Rows are points. Each copy is the shape, with its points in the same order, turned, moved and blurred by noise. Say if it was mirrored as well.

Shape (6 x 2)
[[  3  -2]
 [ -4 -27]
 [ 19  45]
 [-89  12]
 [  6  23]
 [ -4 -26]]
Copy 1 (6 x 2)
[[  3  -2]
 [  7  28]
 [-12 -48]
 [-92  38]
 [ -7 -30]
 [  6  33]]
Copy 1 is: mirrored
Copy 2 (6 x 2)
[[  7  -2]
 [ 17 -24]
 [-15  44]
 [ 95  32]
 [  2  22]
 [ 22 -27]]
Copy 2 is: mirrored

Shape (7 x 3)
[[-79  10   1]
 [ 33   1  24]
 [  3 -50  31]
 [-32  23  27]
 [ 15  18   8]
 [-28 -62 -47]
 [-27 -38 -13]]
Copy 1 (7 x 3)
[[-22 -79   5]
 [  7  35  20]
 [ 53   0   8]
 [-18 -27  30]
 [-18  20  14]
 [ 30 -31 -68]
 [ 22 -28 -28]]
Copy 1 is: only turned
Copy 2 (7 x 3)
[[-71 -34  51]
 [  4  -1 -30]
 [ 16 -55 -15]
 [-56 -15   2]
 [-12  12 -14]
 [ 30 -39  75]
 [  5 -33  47]]
Copy 2 is: mirrored

Shape (9 x 3)
[[-15   3  -8]
 [ 12  52  25]
 [-22 -18 -46]
 [-31 -36 -76]
 [-18 -11 -65]
 [-49   9 -37]
 [ 16 -39 -15]
 [ 41  -7  53]
 [ 34  15   0]]
Copy 1 (9 x 3)
[[ 11  20  23]
 [ -8 -28  60]
 [ -3  51  -3]
 [ -8  86 -22]
 [-22  62   3]
 [ 18  55  29]
 [-12   2 -31]
 [ -3 -67   0]
 [-26 -22  23]]
Copy 1 is: mirrored
Copy 2 (9 x 3)
[[ 15  15  -3]
 [ 12  44  55]
 [ 29   1 -37]
 [ 51 -13 -71]
 [ 50   1 -40]
 [ 35  43 -43]
 [  3 -46  -2]
 [-34 -17  60]
 [ 15  -4  36]]
Copy 2 is: only turned

Shape (7 x 4)
[[-26  32 -24 -29]
 [-35 -20  29  13]
 [ 13   2 -53 -30]
 [ 43  44 -43 -14]
 [ 30  41 -11 -33]
 [-59   2  18  52]
 [-54 -11  32  47]]
Copy 1 (7 x 4)
[[-22  27 -29  21]
 [-38 -17  29 -13]
 [ 26  10 -32  44]
 [ 49  22 -52  -3]
 [ 28  46 -27  -5]
 [-61 -40   3 -31]
 [-61 -39  19 -30]]
Copy 1 is: mirrored
Copy 2 (7 x 4)
[[-21   1  48 -24]
 [ 20 -68  28   5]
 [-26  16  -8 -30]
 [ 10  55   6 -18]
 [ 20  33  28 -35]
 [  1 -67  53  45]
 [  9 -77  46  41]]
Copy 2 is: only turned

Shape (12 x 6)
[[-21  20 -10  26 -10   4]
 [ -9 -25 -10  23  -2 -16]
 [  9  31 -17   5  28 -19]
 [-17  35 -39  42 -15  44]
 [-45 -24  -5   2 -55  11]
 [ 15 -13 -27  12 -11   4]
 [  1 -45  42 -34 -77  -9]
 [ -7   4 -36  -3  37  16]
 [  9   1  10  11   4  16]
 [-40   9 -53 -13  56  12]
 [  7 -19  33  -4  11  15]
 [ -9  31 -20  50  26  27]]
Copy 1 (12 x 6)
[[-25 -25   3  -3  13  13]
 [ 22 -43   5  -5   9  -2]
 [-20 -40 -16  39  10 -19]
 [-39  -7 -37 -10  21  41]
 [ -2 -14  18 -63 -18  10]
 [ 13 -30 -24  -3  -8   7]
 [ 39   8  45 -38 -70  -6]
 [-12 -27 -44   3  24 -30]
 [  5   1  -4  11   9  -4]
 [-33 -43 -52 -14  41 -53]
 [ 25   8   9   9   8 -24]
 [-27 -16 -28  17  51  20]]
Copy 1 is: only turned
Copy 2 (12 x 6)
[[ 25 -21 -17  15 -22  13]
 [-15 -29   2  27 -24 -11]
 [ -8   3 -46 -10 -32  -7]
 [ 36 -47 -40   7 -13  50]
 [ 22 -28  51  28 -28  30]
 [-19 -39  -5  -4 -14  11]
 [ -3  -1  95  -9   8  -3]
 [-29  -7 -41  13 -33  34]
 [ -6  -7 -12  10   9   9]
 [-30   5 -52  31 -65  47]
 [-21  14   5  21  18   1]
 [ 17 -29 -62  25  -7  20]]
Copy 2 is: only turned

Shape (10 x 6)
[[ 29   8  27  -3  24   7]
 [ 57  60  -3 -11  53 -50]
 [ 31 -51  28 -22  20 -35]
 [ 19 -21 -55 -19 -13 -35]
 [  6  19  11  14 -14  95]
 [ -6 -21 -49  27   9   1]
 [ 21   2  26 -21   7  38]
 [ 31  -1  24  34  -8 -15]
 [ 27 -15 -14 -24  10  -8]
 [-34  46  -7   0 -10   1]]
Copy 1 (10 x 6)
[[ -5   8  -5  35  12  22]
 [-36  70 -32  37 -17  48]
 [ 47  39  34  33  10   2]
 [  4  35  48 -26 -48   9]
 [-31 -91   5  10  17  27]
 [ 17  -6   5 -35 -42   0]
 [ -9 -23  17  23  29  29]
 [ -1   1  -1  49 -26 -12]
 [  8  20  31   3  -7  26]
 [-57  -2   3 -19   3 -20]]
Copy 1 is: only turned
Copy 2 (10 x 6)
[[ 25  23   0  -7  -5 -31]
 [ 16  60 -22  18 -48 -91]
 [ 48   0  -3 -27 -68  -2]
 [-33 -26 -25  -4 -62 -29]
 [-11 -13   6   1  86  -7]
 [-35 -20  10  37 -29  -5]
 [ 15   5   3 -27  19 -20]
 [ 19  34 -23  13 -15   8]
 [  9 -17  -6 -13 -33 -30]
 [-63  42  11 -11   4 -28]]
Copy 2 is: only turned

Shape (12 x 8)
[[ -5   9 -38  -3   4 -20  13 -79]
 [-12  -5  26 -37 -24 -15 -17  20]
 [ -3 -37  -8  37 -18   7  50  28]
 [-53   8   9  42 -10  37  26  58]
 [  9  -9 -39 -13  31  11 -30 -47]
 [-19 -24 -11   0 -61  38  42   8]
 [-43 -34  28 -52   8   7 -34   1]
 [ -6 -11  -6 -22   1  -5 -14 -67]
 [-12 -13  -7  55 -29  21  -5  19]
 [ -7 -38  26  34 -23  19  48  16]
 [  0  -1  14  11  14  19 -18 -46]
 [  8   6  41 -46  26  25 -27  14]]
Copy 1 (12 x 8)
[[ 33 -18  12 -10  82  22  15 -15]
 [-17  24   3  26  -9 -15 -19 -25]
 [-14  -3 -42 -18 -19   1  64   7]
 [-64   3 -23 -37 -39  19  14  41]
 [ 28 -40  47 -16  24  25   6 -38]
 [-56   8 -12  19  12   7  68   1]
 [-28 -18  36  15  -8 -44 -30 -23]
 [ 22 -27  29  18  51   4   1 -19]
 [-25 -20 -28   1 -25  48  27   8]
 [-16  -8 -33   7 -24 -11  54  30]
 [ 23 -35  30  14  16  19   1  13]
 [  5  11  58  11 -33 -17 -21  -3]]
Copy 1 is: only turned
Copy 2 (12 x 8)
[[ -9 -11 -45  49  34 -18  18 -16]
 [  9  24  23 -32 -16 -20 -23   0]
 [-17 -54 -39 -34 -51 -15 -18  31]
 [ -1 -30  -6 -41 -95  24  19  24]
 [-24   4 -17  16  45  22  15  24]
 [ 12 -63  -2 -48 -26 -38  19  11]
 [  4  10  63  -1  -2  12 -26  13]
 [ 11  -2  -9  33  38  -6  -1   4]
 [ 11 -19 -31 -26 -45  -3  23  58]
 [ 18 -58 -27 -32 -50  -8 -27  29]
 [ 26  -2 -24  14  14  30   3  20]
 [ 13  24  24 -41   9  46 -28  -2]]
Copy 2 is: mirrored
Copy 3 (12 x 8)
[[ -4 -42  52  19 -13   9 -45 -17]
 [-13 -12 -46 -21 -24   0  11  19]
 [ 34  15  16  32  13 -22  50  22]
 [ 37  43 -27  28  38  25  24  57]
 [  0 -22  12  -5  18  -6 -47 -51]
 [ 41 -43  -5  14  25 -11  34  50]
 [ -9 -25 -75   0 -12  26   5 -25]
 [  5 -47   4   5 -22   7 -37 -29]
 [ 41  23 -12  27  17 -31  -6  34]
 [ 57   5  -3  26 -12  -9  49  28]
 [ 42  -8  -4   0 -19   8 -40 -22]
 [ 17   3 -53 -56 -13  25   1 -24]]
Copy 3 is: mirrored
